Rows are points. Two turns around zero, p and q, are shown by what they do to some points. Where does a point land after both, in the order given? Backwards means that the second turn is done in reverse. Each puzzle has new turns, and all numbers are rounded.

Turn p:
.21 -.21 -> .25 -.16
-.30 .27 -> -.35 .21
.33 .32 -> .26 .38
-.24 -.38 -> -.16 -.42
Turn q:
-.05 -.19 -> .01 -.20
.59 -.03 -> .57 .15
-.65 .11 -> -.65 -.09
.07 .09 -> .04 .11
.04 .02 -> .03 .03
Where do these land?
p, then q: .51 .10 -> .40 .33
q, then p: -.43 -.35 -> -.21 -.51
q, then p: -.01 .27 -> -.14 .23
q, then p: -.07 -.02 -> -.05 -.05

Turn p:
.20 -.02 .16 .37 -> .17 .04 .19 .37
.11 .25 -.25 -.01 -> .02 .23 -.28 .04
.19 -.03 -.07 -.25 -> .21 -.01 -.14 -.20
-.02 -.16 -.57 -.27 -> -.06 -.23 -.58 -.18
-.48 -.04 .72 .16 -> -.34 -.03 .81 -.04
Turn q:
-.39 .22 .09 -.13 -> -.31 .21 .13 -.25
-.06 .21 -.13 .27 -> -.09 .27 .00 .24
.28 -.20 -.35 -.20 -> .19 -.18 -.46 .00
.68 .43 .31 .17 -> .76 .33 .26 .13
-.21 -.31 -.13 -.32 -> -.24 -.31 -.22 -.25
-.30 -.35 .21 .22 -> -.32 -.32 .28 .15
Where do these land?
q, then p: -.23 .38 .12 .04 -> -.15 .36 .17 -.17
p, then q: -.39 .17 -.14 -.03 -> -.40 .12 -.02 -.15
p, then q: .34 -.28 -.37 .18 -> .12 -.17 -.31 .47
p, then q backwards: -.12 .43 .14 .02 -> -.22 .40 .02 .08
q, then p: -.10 -.11 .46 .13 -> .09 -.11 .47 -.08
p, then q backwards: .50 -.59 -.20 -.33 -> .63 -.43 .00 -.40

Turn p:
.16 .28 .51 .12 -.09 .30 -> .15 .32 .48 .07 -.33 .11
-.01 -.33 .02 .25 .15 .36 -> .24 -.21 .01 .35 -.04 .31
.16 .38 -.14 -.02 -.02 .03 -> .00 .38 -.13 -.15 -.04 .03
-.20 -.01 -.11 -.07 .24 -.44 -> -.12 -.07 -.06 -.05 .46 -.27
.13 -.27 .04 -.30 .12 -.06 -> .19 -.30 .03 -.25 .06 -.04
.15 .75 .00 .20 -.08 .29 -> -.05 .79 .03 .00 -.20 .21
-.01 -.33 -.07 -.19 -.11 -.19 -> -.04 -.38 -.10 -.12 -.01 -.17
-.38 -.09 -.13 .02 -.12 .19 -> -.32 -.16 -.04 .15 .01 .26
.00 -.37 -.12 -.02 -.09 -.48 -> -.04 -.37 -.20 .01 .09 -.45
Turn q:
-.05 .21 -.09 .06 .31 .18 -> -.01 .23 -.07 .14 .32 .08
-.31 .01 .01 .32 -.14 .26 -> -.11 -.04 -.05 .51 -.10 .03
.34 -.27 -.24 -.20 -.09 -.56 -> .16 -.21 -.25 -.62 -.16 -.25
.30 -.41 .15 .21 .03 .33 -> .33 -.48 .13 .17 .18 .14
-.15 -.14 .25 .31 .12 .14 -> .02 -.14 .18 .37 .14 -.16
.05 .01 -.22 -.27 -.18 -.25 -> -.10 .03 -.18 -.36 -.22 .02
-.50 .35 .09 -.26 .07 .13 -> -.52 .38 .16 .13 .02 .11
.32 .23 .05 -.17 -.11 -.23 -> .23 .22 .08 -.34 -.17 .02
Where do these land?
q, then p backwards: .10 .13 -.16 .03 .29 .24 -> -.08 .10 -.19 .08 .36 .07
q, then p backwards: -.44 -.11 .39 -.29 .09 .02 -> -.51 .11 .33 -.11 -.18 -.14
p, then q: -.30 -.23 .07 .28 .10 .10 -> .13 -.19 .01 .37 .15 -.17
p, then q: -.09 .10 .32 .12 .08 -.13 -> .09 .12 .26 .06 .01 -.25
p, then q: .28 -.32 -.54 -.13 .04 -.20 -> .00 -.22 -.56 -.38 .12 .09
p, then q: -.01 .47 .10 .07 -.49 -.16 -> -.29 .41 .04 .06 -.47 -.14
p, then q: .45 -.03 -.18 -.08 -.11 .13 -> .14 -.01 -.20 -.25 -.22 .31

Turn p:
.31 .00 .05 .19 -.01 .03 .31 .20 -.05 -> .30 .10 -.21 -.22 -.06 .08 .13 .19 .11
-.03 -.11 .03 -.04 .15 .14 .11 -.02 -.13 -> -.02 -.04 .05 -.05 .21 .11 .11 .10 .02
.03 .00 .02 -.09 -.09 .12 -.08 -.22 .14 -> -.12 -.05 .10 -.08 -.03 .09 -.16 -.17 .09
.34 .12 -.16 .06 -.19 -.28 -.24 .14 .09 -> .27 .07 -.25 .13 -.24 -.13 -.35 -.06 -.06
-.11 .01 .03 -.02 .24 .14 -.26 .01 .05 -> -.02 .10 .21 .23 .19 .00 -.02 -.11 .08
.14 .00 .27 .06 -.24 -.05 .17 .22 -.25 -> .26 -.10 .06 -.16 -.24 .02 .09 .34 -.07
.08 .09 .08 -.02 -.19 -.03 .19 .34 .14 -> .08 .09 -.08 -.11 -.25 -.21 .04 .23 .19
-.02 -.10 -.13 .02 -.09 .26 .14 .11 -.24 -> -.06 -.13 -.09 .05 .04 .24 .10 .29 .11
-.09 -.02 -.04 -.16 .22 .00 -.15 -.35 -.02 -> -.18 -.01 .14 .01 .28 .08 -.12 -.23 -.17
-.27 .02 -.18 -.26 .18 -.28 -.19 -.20 .22 -> -.33 .04 .01 .12 .19 -.32 -.15 -.29 -.18
-.06 .25 .05 .22 -.10 .06 .24 .11 -.14 -> .00 .17 -.05 -.05 -.25 .15 .26 .18 -.05
-.31 -.28 -.03 .04 .11 -.11 -.24 -.33 .20 -> -.18 -.25 .11 .14 .17 -.11 .06 -.48 -.06
Turn q:
.12 .75 .00 .03 .01 -.20 .02 -.01 -.12 -> .08 .16 .40 .03 .34 -.45 -.26 .17 .16
-.16 -.10 -.07 .08 -.54 .10 .06 -.08 -.08 -> -.10 .40 -.17 .14 -.22 .11 -.16 .14 -.21
-.13 -.11 -.14 -.17 .03 .09 -.23 .15 -.04 -> .02 -.19 -.20 -.11 -.08 .13 -.16 .13 .09
-.14 -.10 -.02 .03 -.07 -.12 .15 .13 -.06 -> -.11 -.06 -.11 .07 -.04 -.09 .00 .06 -.22
.14 -.01 .40 .02 .16 .28 -.01 -.02 -.11 -> -.06 -.05 .39 -.15 .03 .30 .14 -.03 -.03
-.11 -.01 -.13 -.19 -.19 .16 .14 -.13 .15 -> -.03 .27 -.27 -.15 .09 .07 -.05 -.04 -.04
.03 -.08 -.19 -.28 .12 .00 -.15 -.16 -.07 -> .29 -.10 -.15 -.18 -.01 .06 -.14 -.11 .06
.06 -.03 .34 .17 .14 -.20 .09 -.02 .34 -> -.22 -.01 .17 -.03 -.08 -.21 .40 -.19 .10
-.15 -.15 -.02 .15 .16 -.14 -.03 .03 -.01 -> -.10 -.23 -.05 .13 -.10 -.05 .00 -.14 -.03
-.11 -.05 -.11 .04 .18 .12 -.09 -.01 .05 -> -.06 -.14 -.09 .02 .05 .12 -.07 -.12 .13
.45 -.11 -.07 .11 .00 -.10 .05 .12 -.06 -> .31 -.05 .07 .23 .01 -.01 .30 .14 -.02
Where do these land?
q, then p: -.19 -.15 .13 .29 -.03 -.08 .06 .03 -.26 -> .07 -.26 .13 .14 -.16 .19 .21 .01 -.14
q, then p: .16 -.05 -.31 .18 -.07 -.08 -.06 -.10 .23 -> .04 .18 -.33 -.05 -.13 .06 .03 -.25 .06
p, then q backwards: -.17 -.26 -.24 .01 .30 .01 .17 -.19 .07 -> -.09 .01 -.10 .00 .28 .13 .34 .07 .28
q, then p: .24 .23 .27 .02 .11 .12 -.23 .02 .24 -> -.06 .14 .20 -.31 -.05 -.29 .06 -.07 .26
q, then p: .00 -.16 .15 .13 -.15 -.05 .12 -.18 .28 -> -.28 .10 -.08 -.17 -.22 .11 .11 -.01 -.15
q, then p: .09 .24 .10 -.18 -.03 .12 .21 .00 -.11 -> .08 .22 .20 -.01 .19 -.06 -.04 .18 -.10
p, then q: -.03 .05 -.15 -.09 -.21 -.07 -.31 .00 -.22 -> -.06 -.08 .08 .27 -.28 .18 -.12 .12 .03
p, then q: .03 -.04 .13 -.14 .23 -.32 .25 .04 -.05 -> .24 -.25 .05 -.14 .13 -.24 -.04 .05 -.20
p, then q: -.17 .26 -.26 -.21 -.19 .21 -.15 .19 .00 -> -.43 .00 -.06 .20 -.14 -.05 -.17 .17 .20
q, then p: .05 -.12 .19 .00 .03 .13 -.05 .20 -.17 -> .05 -.16 .14 -.01 .01 .04 .11 .23 .17
